Each row is a point. To make a cloud, some directions were put in groups of two or more. Within a group, all points are equally far from the middle, so they leave a hole (a ring in 2 directions, a hollow ball in 3). The other directions are filled evenly. Then the cloud was stretched, turned, moved and blurred a little. Count the holes, and give their numbers of directions, smallest first.

Cloud, 22 rows:
[[ -6.9 -20.0  16.8]
 [ -2.4  15.8 -21.1]
 [ 12.9  14.6 -20.7]
 [-10.6  21.7 -15.3]
 [  5.7 -23.6 -20.7]
 [  2.8  28.9  23.1]
 [-19.4 -11.3  21.0]
 [-27.4  14.3  22.1]
 [  2.2 -13.2  20.6]
 [-35.3  12.7  10.1]
 [ 21.5  27.3  11.2]
 [  0.0  18.3 -19.9]
 [ -7.7 -22.3 -21.5]
 [-27.6 -21.7   3.1]
 [  7.1 -21.6 -21.9]
 [-18.4   3.4  26.8]
 [ 15.3  -7.2  18.6]
 [-27.6  -0.3 -15.4]
 [ 28.0 -12.9  -4.2]
 [ 26.9  19.9  -6.8]
 [-20.3  -8.5  22.3]
 [-26.1  12.2  23.6]]
Holes: 1 (3)

Cloud (52 x 6):
[[ -0.9 -29.5  14.9 -22.8  15.9  -5.2]
 [ 29.6  15.6  17.4  -9.9 -19.8  10.5]
 [ 13.6 -24.3   4.2  -5.3 -24.3  30.0]
 [  3.2  13.5  15.4  18.7 -22.4  16.0]
 [ -1.6 -24.0  12.9 -24.9 -19.4 -25.7]
 [ 39.3   4.2  17.4  18.6 -21.5 -13.2]
 [ 10.4  16.6  -3.6  20.1   3.8  25.4]
 [  2.5  -8.7 -13.5 -17.6  -2.8 -34.6]
 [-16.7 -30.2  26.6   5.4 -15.4 -11.6]
 [-16.2   0.9  30.6 -14.3 -15.3  -1.4]
 [ 19.4 -33.4  25.0 -14.6  -0.4  -3.6]
 [-12.8 -37.1  -4.7  -6.5   8.3  -0.9]
 [ -0.7  -8.2   6.6  20.6  26.9  17.1]
 [ -5.2  11.9  13.3  28.4  11.8   6.3]
 [ -3.0  -8.9  25.6  28.1 -26.0   6.0]
 [ 20.5  20.2   7.9  18.7 -18.4  18.4]
 [ -0.5 -37.0  15.5 -16.5 -14.6 -19.6]
 [ -7.1 -27.8   1.3  34.6  -3.4 -13.8]
 [ -0.5  22.5  12.1   6.0 -12.7 -14.0]
 [ 14.6  -0.6 -16.2 -25.4  -1.0   0.2]
 [ 27.4  -8.6 -10.4   2.5   1.3  33.8]
 [  0.5   3.1  22.3  28.4   5.3  27.2]
 [ 42.6 -17.4   6.5 -13.0 -16.7   2.4]
 [ 18.0  -4.8  14.5  32.4   2.9  36.3]
 [ 22.4   0.4  -8.1 -21.0   8.0 -19.5]
 [ 10.0 -20.2  31.5 -13.2  18.7   3.4]
 [ 17.5  11.8  29.3 -15.1 -10.6  19.0]
 [ 10.5  -0.5   4.6  44.0  -9.0 -10.5]
 [ -4.0  -3.7   9.4  -2.1  17.8 -35.4]
 [ 32.6 -32.7  15.4  25.5 -22.9   1.2]
 [ 23.7   9.0  29.8  -7.8 -23.5  12.4]
 [ -5.2 -20.1 -13.7  27.1 -25.5   8.7]
 [ 26.5 -17.3  -3.7 -22.0   3.0  11.3]
 [ 17.6 -37.2  -5.5  19.3 -27.1 -13.8]
 [ 29.1 -14.3  -8.3   2.8 -17.5 -32.5]
 [ 28.3 -30.0   7.3  25.5 -24.5 -17.7]
 [  0.7  -7.1  -4.5 -32.0  11.9   1.4]
 [ 14.7   4.3  20.5  27.3  19.7   0.5]
 [ 24.4 -22.6  21.6  -1.8 -17.5 -29.0]
 [ 17.1  10.8  12.3  30.0 -19.4 -17.0]
 [ -2.1 -23.9  16.3   3.2  25.0 -16.0]
 [-13.4 -39.7   0.6  -5.8  -5.4 -18.6]
 [ 36.5 -13.6  24.1  33.0 -16.3  20.1]
 [-20.9  -6.0  13.9 -23.3   1.0  12.4]
 [ -6.1   0.5   8.4  15.1 -18.7  28.7]
 [  6.2   5.9  -4.4  38.0   8.0  -2.0]
 [ -4.3 -12.2  11.1 -36.3 -11.7 -16.7]
 [ 34.6  -8.3  32.4  14.9 -20.0  -9.7]
 [ -0.3  11.0 -13.3  -2.8 -22.7   1.8]
 [ -1.9 -12.0  44.2  13.4  -0.2   2.4]
 [-17.4   1.9 -10.5  -6.2  15.4 -17.6]
 [ 13.0 -12.3 -10.5   7.6  27.1   0.2]]
Holes: 1 (6)

Cloud, 75 rows:
[[  6.4   1.2  37.9  15.3 -18.6 -40.1   9.7   5.0]
 [-16.7   5.5  11.5 -20.9   4.3  -0.6  -4.0   6.5]
 [  4.8  22.6 -32.0  14.7  -1.7  -4.1  28.5   2.8]
 [ -2.3  -6.1   5.8 -23.0   6.4 -13.5 -16.2 -17.2]
 [ 16.4 -11.4 -14.9   4.2   7.7 -17.7  18.9  24.0]
 [  2.0 -19.6  16.2 -13.3 -19.0   5.0  -8.7  -2.0]
 [-11.3 -30.8 -27.5 -10.7  12.3  -5.6   5.8 -10.7]
 [  8.0  -6.6   0.6   0.2 -16.3  32.5 -20.7  -2.3]
 [ 21.6  12.6 -14.9  40.1   6.9 -28.1  17.9 -19.7]
 [ 18.7  -4.3  11.6  20.0  23.3 -48.2 -19.2  19.0]
 [ 12.8   4.7 -11.0  24.7  10.2   1.2  25.7  20.3]
 [  4.3  10.0  22.1  -6.0  21.2 -36.7 -23.5  -0.3]
 [  6.5  27.6 -11.0   3.1  20.4  -2.3   9.7  21.2]
 [  9.5   0.2  16.0  28.7   6.2  -6.0  -2.1  18.2]
 [ -5.3 -11.8 -14.6  31.2  14.2 -20.4  -8.7  -1.5]
 [ -9.3   4.6   7.5  12.2  -7.2  -6.0  13.5 -28.1]
 [  7.0  28.9 -25.0   5.1  15.0 -20.0   0.7  21.2]
 [  3.5  22.2 -35.0  28.1 -23.2  -1.3   1.1  -8.5]
 [  6.0  14.8  18.2  -0.9 -20.0  -2.6  -7.6 -23.1]
 [ -6.3  -7.1 -21.2 -23.3  -0.2  12.0  31.4  -9.3]
 [-13.5  25.6  -6.7 -10.7 -20.3 -20.8  -5.8   5.8]
 [  8.4  -7.5 -33.0  20.6 -34.1   3.1  21.2 -10.0]
 [ -4.0   4.5  -2.9 -11.0   7.6  -2.5   7.5  37.7]
 [ 11.7   0.5   7.8  33.1  -1.6  16.2  -5.0   0.8]
 [ -4.7 -23.5 -29.0 -20.1   2.6   9.1   6.7  39.6]
 [ -3.8 -16.0  -8.2   6.3 -21.6 -22.2  33.2   3.7]
 [ 13.3   4.0  -4.0  -6.6 -11.1   9.3  -3.6 -45.8]
 [  5.9   0.9 -14.6  10.0  15.3 -15.1 -10.6  38.6]
 [-13.1   1.1 -16.1  26.3   6.9 -37.1  15.1  -4.4]
 [-14.8  28.4   7.7  -0.6   3.1   1.0 -29.8   8.2]
 [  6.8   0.0  15.9   6.0 -10.9  28.3  40.0  -4.8]
 [ -1.9 -19.4  34.1  10.0 -44.2  -7.0 -16.2  28.9]
 [ 39.9  -4.1  22.9  -2.8 -58.8  15.5  20.6  21.7]
 [ -1.2   5.8  33.0  -0.3 -25.1 -38.8  13.6  15.3]
 [-20.6 -24.5  17.4  -8.1 -37.9   5.9  24.4  39.6]
 [  3.8   1.7   8.8  10.2 -17.6 -49.9  -8.2   3.9]
 [ 22.1  -3.3 -37.4  -6.6  -5.2  33.3   3.3  19.3]
 [-20.6   1.6   6.2  33.1   4.7   8.2  10.4 -24.7]
 [ -1.1   6.3  13.6  -7.2  10.3  -8.9  24.9   1.7]
 [  7.8 -24.0  -6.6  -6.4 -13.5  17.0   6.7  24.7]
 [ 40.2   0.5   4.1  16.6 -18.6   8.3   4.7  14.3]
 [ -4.1  17.9  14.7  -7.4   7.8  24.8  -9.1  -1.8]
 [  2.4   8.4 -37.9  20.3 -14.2   5.9  29.0  17.7]
 [ 24.6   6.6 -23.5  -6.8 -25.5   2.8  35.3 -16.4]
 [-18.9 -18.9 -16.6 -11.3 -21.6  -7.6  -5.2  17.7]
 [ 15.1 -25.9 -17.5  -6.8  27.0  -0.1  -2.4   7.2]
 [ 26.3  23.8  30.1  14.1 -52.6 -16.2   9.0  23.7]
 [ -3.2 -29.2   9.3   2.4 -32.9  14.9   6.8  12.9]
 [ -2.7   9.5 -10.0   6.4  21.2 -39.6  25.0  10.2]
 [  6.6   1.6   7.0  18.4 -33.6   2.2  -3.8  -9.8]
 [  7.7  13.6 -29.2  -8.7   3.5 -30.8   5.7  -0.3]
 [ -1.8 -17.7 -12.9  24.8  17.8 -26.6 -30.8  18.3]
 [ 36.0  -9.9 -15.7  14.2 -11.9  20.8  25.8  24.2]
 [  3.0   4.8  -4.8   6.9 -35.0  22.5  15.4  -9.7]
 [ 24.2  -4.9   5.6   7.4 -37.2 -36.4  17.6  24.5]
 [ -6.2  -0.1   4.4 -12.1 -40.2  -7.6  13.6   8.7]
 [  6.8  -5.8 -24.4  25.9  15.2  13.6  34.2 -11.0]
 [  0.0  -2.5  -4.6  -0.3 -28.9 -47.5  -5.9  15.4]
 [  4.4   4.6 -12.3   1.7  -1.4 -37.5 -13.3 -17.9]
 [  4.1  -7.2  12.7   7.3 -48.5 -35.9   5.0  -0.9]
 [ -4.5 -16.3  -0.9  13.1 -43.3  35.4  44.8  -8.8]
 [  4.0  38.1  11.0 -17.4  -7.3  -5.5   4.6  36.7]
 [  8.4 -13.4   8.4  48.6  11.5  -2.2   2.6  28.9]
 [ 11.1   2.3  -0.8 -15.0  -3.9   4.8  -7.8  16.1]
 [  8.6  18.7  24.3  11.7   0.6 -22.7   5.5  -8.7]
 [ -8.2  -7.3  19.7  22.1 -25.4   8.4  -3.5   2.3]
 [-14.6 -19.3  -9.1  27.9   5.8  -0.8   0.5 -13.5]
 [ 22.0  -6.1 -39.8  12.5 -36.9  14.8  11.9   4.6]
 [  1.5   3.0 -25.8  -5.1   9.8 -37.6  -8.0  -6.9]
 [  2.9  18.5 -44.6  14.3 -13.4  14.5  -1.6   5.5]
 [  9.9   5.6 -23.7  -8.5 -35.8  -6.2  -7.3  -8.3]
 [ 21.7   0.0  27.5  13.6 -18.4 -26.0  18.4  12.1]
 [-17.5   5.8   2.8  -4.4 -34.8  -4.6 -13.6  25.5]
 [ 10.6  -2.0 -16.8 -25.1 -33.5 -13.8  23.3  -2.9]
 [  0.4   6.3 -20.6   7.3 -10.9  18.1  -7.9 -34.4]]
Holes: 0

Cloud (98 x 9):
[[-14.4 -27.2  36.6 -12.7 -16.4   1.2 -15.2  -5.8   4.9]
 [-38.0  -2.7  -1.5   0.0 -24.1  25.3  -9.9 -14.1  -1.1]
 [  0.5 -10.0  11.3  17.6   1.2  -4.1  21.2 -29.0  -7.8]
 [ -1.9  33.0 -12.6  -4.8  15.7 -15.8 -31.4  25.2 -22.9]
 [ 17.2  -0.7   8.8  16.0   3.5  18.8  -4.8  -4.5 -34.8]
 [-33.5  10.3  -0.2  -9.3 -17.4 -23.9 -26.7  -4.8  17.4]
 [  1.3  18.0 -19.0  40.2  -2.8  17.7 -13.5  -8.0  -1.1]
 [ 50.3  13.2  -7.6  -3.5  -3.1 -23.8   6.6 -10.5   9.7]
 [  5.1  17.2  -5.8  -1.6  -9.2 -13.4 -51.0  20.7   9.6]
 [ 11.1  17.6 -11.7  19.1  -7.7   5.1 -21.6 -10.2 -45.9]
 [ 19.6  51.5 -13.7  15.3 -15.9 -13.5 -26.5  22.6  24.4]
 [ 15.6  32.3  -9.8 -11.7 -13.5 -16.0 -13.3 -28.3  -9.7]
 [-14.7 -31.3  24.8 -25.2   7.0 -10.0 -14.0 -17.0  -7.4]
 [-39.1  17.7   6.6 -29.4   5.1  11.8  -4.9  13.9   3.1]
 [ 17.7  18.4 -29.5  16.2   9.7 -21.6 -28.4  20.2  -0.3]
 [  8.2  -8.1  -9.8 -10.9 -17.6  -7.9 -21.2  -1.0 -21.0]
 [  9.5  18.9  11.2  20.2   3.6 -25.3  11.8 -19.5 -12.1]
 [-24.0   8.4  29.1 -29.1  11.8  -9.0   3.2   5.7  23.2]
 [  6.3  -1.4 -11.1   3.0 -26.0 -11.4 -27.5  27.3  16.9]
 [ -2.0  46.5  -1.2 -14.9  20.5  -5.9   9.7  -3.1  10.9]
 [-39.9   6.2  -1.7 -25.4  -7.4  -1.6 -16.3   6.5   5.0]
 [-12.0  13.1  14.7  -9.4   1.7 -19.1  13.6  14.3 -10.7]
 [  2.7  27.6 -25.8  21.7 -15.8  14.8  19.4   3.5  13.5]
 [  5.2   5.3  -2.7  31.0 -37.3 -13.2   5.9  17.6  23.5]
 [ -8.5 -11.3  27.2 -31.3  -7.3   1.9 -10.3   5.2   1.2]
 [ 35.4  41.3   7.5  -1.8  -3.6  -0.1   8.8   7.4  15.3]
 [-20.4  -6.6 -10.5  15.7  -0.4  21.2 -15.9  21.8   8.3]
 [-29.0 -12.0  -0.2  -1.2 -25.4 -10.1 -38.3 -20.5  -9.0]
 [-17.0  -1.5 -11.4  26.1 -17.7   6.8 -18.1   4.5 -29.8]
 [ 19.0 -30.0  17.2   9.4  -4.0 -10.7 -26.2  13.7   4.8]
 [ -8.2 -32.3 -14.2  37.6 -14.3  17.3  -4.5 -22.2   6.8]
 [  8.7  -0.5  12.9   9.2   8.2 -10.5   0.0 -37.3  16.2]
 [  3.5 -14.5 -10.5   7.6 -24.5  28.9 -26.8 -10.8 -13.7]
 [-19.6   0.8   9.5  40.3 -18.8  15.5 -20.0   5.5 -12.5]
 [ 12.7  13.4  24.2  -3.2  -8.3 -33.8 -22.5 -19.3 -17.6]
 [ 15.6  -6.7  13.4  36.8 -31.3 -12.2  12.9 -11.9  -3.1]
 [ 16.3 -20.0 -14.4  -6.2 -13.8   1.0 -21.1  -4.0 -19.2]
 [ -5.1  34.7 -15.7   6.4  -9.9   9.9 -15.7 -21.5  21.7]
 [ 36.5  22.0   6.2  15.5 -11.7 -13.1  -6.2  15.0  41.8]
 [-14.5  -4.4  -5.0   3.3 -10.7  17.9  19.0  10.5 -13.8]
 [-31.9 -30.9  33.2  -2.1   1.5  11.8   1.5 -14.8  -7.4]
 [  5.3  12.4  -1.6  20.2  -6.6  -5.2 -19.0 -30.7  30.2]
 [ 22.5  -2.8   9.2   1.1  -7.3 -31.9 -27.7  17.2  28.2]
 [ 55.5  16.0  -5.9   9.7   9.3 -24.6   6.1  -0.5  10.2]
 [ 24.6   0.6  -9.9   7.6  30.5  -6.3   7.5 -13.7  -7.1]
 [-17.1 -14.1   4.5  12.7 -12.1 -17.4 -42.4 -33.5  -5.2]
 [ 11.4  37.0 -14.3  14.7 -34.2  -3.0 -18.5 -22.2  19.1]
 [ -0.7  21.1  24.5   9.6  -7.6 -34.9  -6.2  -4.7 -27.3]
 [-22.9 -19.6  24.1   2.1  10.6 -26.3 -25.3 -22.5  -6.2]
 [  1.8  -9.5  22.9  14.2 -12.6 -27.2 -16.4   9.8 -10.8]
 [ -6.7  26.6 -15.6  13.6   9.7 -30.5 -37.4  16.7  -6.4]
 [-18.6 -30.6  23.1  -6.6   3.7  10.9  -2.8  11.2  41.2]
 [  5.8 -31.4  10.7 -26.2  30.3   1.5 -19.3  -9.2   2.5]
 [ -3.2  -7.0  10.1 -30.3 -17.5  -0.4   7.8  -3.7  10.6]
 [ -2.2  29.0 -14.8  22.8  17.2 -16.7 -34.8  -4.5   5.6]
 [-12.4  -4.3 -12.1 -23.0 -13.1 -15.7 -29.0   3.5  13.1]
 [ 29.0 -14.2   5.4  33.1 -32.0 -24.4  -5.4 -22.1   1.9]
 [ 16.7  33.5  13.9  27.9   3.4  -2.9   7.5 -19.2 -18.3]
 [ 22.7  34.0   9.0  33.8  11.8 -20.8 -31.1  -2.1  -4.2]
 [ 23.9   3.1 -19.1 -15.8  29.9   8.4   1.3 -10.8  22.5]
 [ 20.3  -0.5   9.5 -16.5  -9.6   1.6  21.0 -12.4  38.3]
 [ 28.6  39.0  -1.4 -15.3  -2.9  12.1  -1.6  -1.1  16.9]
 [-11.7 -20.6  -5.3  26.4  -0.1   6.1 -23.6  19.5   2.5]
 [-12.6 -16.5 -13.3  13.1 -18.8  36.3  -9.8 -20.7  10.7]
 [ -8.2   7.4  -3.1  35.5   2.2  14.8 -31.2  10.0  -6.9]
 [  0.7  30.7   1.9  -4.8 -32.5  22.9  -0.7 -12.8  -6.0]
 [  5.4  10.9  17.2  -8.2   0.8 -22.6  -2.4 -19.2  35.6]
 [-18.6 -27.0  19.3   7.6   5.7  22.0  -9.0   6.4  33.3]
 [-10.8   1.1 -15.3   2.6 -28.9   3.9   3.6  -7.4  41.6]
 [-25.3  29.9  -8.4 -14.9   8.5 -19.0 -15.2  24.6  -9.3]
 [ 36.0   1.7   8.1  16.7  11.7  -7.7 -14.2 -10.0 -23.0]
 [ 23.2   7.8   3.3   0.5  -5.1  27.7  -8.7 -27.9 -12.8]
 [ 35.5  18.3  -6.8  -0.7  28.4  -5.7  19.4  21.9  27.3]
 [ -1.7  48.8  -7.1  -9.6 -25.6 -12.2 -17.4  22.2   0.7]
 [ 25.4   0.0   9.9  -6.0  -1.7  -8.0   9.2 -15.2  48.2]
 [ -2.6   8.5  16.3  -8.6  -5.2 -27.5 -47.6   7.9  22.5]
 [  1.4 -21.8  -8.2 -17.1   9.1 -18.1  14.0 -18.4   1.7]
 [ 22.8  20.9  15.5  32.5   2.4  -5.3  -6.0 -20.9 -26.1]
 [-12.8 -19.3  -5.3 -34.5  19.3  13.1  -0.2  20.1  20.5]
 [ -7.7 -11.1  19.3   3.8  -3.8   0.0  12.4 -39.7  -0.7]
 [-23.4  -0.3  11.5 -14.5   2.0   3.0  18.9  12.6  -4.7]
 [ 46.2   2.7 -36.1  17.3 -12.0   0.5 -21.6 -14.8   6.9]
 [-19.4 -17.9  24.2  26.6  -1.2  12.2 -11.1   9.7  -3.7]
 [-11.2 -17.1  22.7  -0.7   7.0  -0.5  12.4  24.8  13.4]
 [ 21.5  15.9   5.4  16.5 -33.8 -24.7  -5.0   3.9  34.8]
 [ 11.4 -28.6   7.5 -12.4  41.3  -4.3 -10.3  -5.0  13.6]
 [-11.4  -9.4   9.4  36.8  -9.2 -16.0 -28.9  -3.3 -23.0]
 [  0.5   9.5 -10.7 -10.6 -32.2  10.1 -11.4  17.1  21.4]
 [ 25.9  11.3 -19.9   7.6 -14.5  19.9 -24.0  10.8  35.6]
 [ 21.7  -3.0  -1.2  20.8  17.1   3.4   9.5 -17.6 -21.3]
 [-16.2 -20.9  36.8 -10.4   8.4   9.8 -41.5  -3.6   5.4]
 [-28.8 -23.6  -6.3  15.5 -14.2 -14.2 -13.0   2.3   4.1]
 [ -3.8 -12.6 -22.2   3.6  18.2  19.3 -25.0   4.4  16.0]
 [  7.5  34.9 -15.3  -4.7 -13.9  -2.9 -13.6 -33.4  -0.3]
 [  7.1  22.7 -28.1  25.4  -5.1  -5.0   0.9 -11.5  29.1]
 [ -7.6  20.0  16.2 -35.3   8.0  -3.5   5.3  -0.2  26.8]
 [  8.7  26.5 -13.1  -5.5   1.5 -14.8 -52.2  -3.5  14.1]
 [ 15.9  12.0   2.4  10.3 -11.1   8.1 -16.1 -20.7 -44.7]]
Holes: 3 (2, 2, 4)
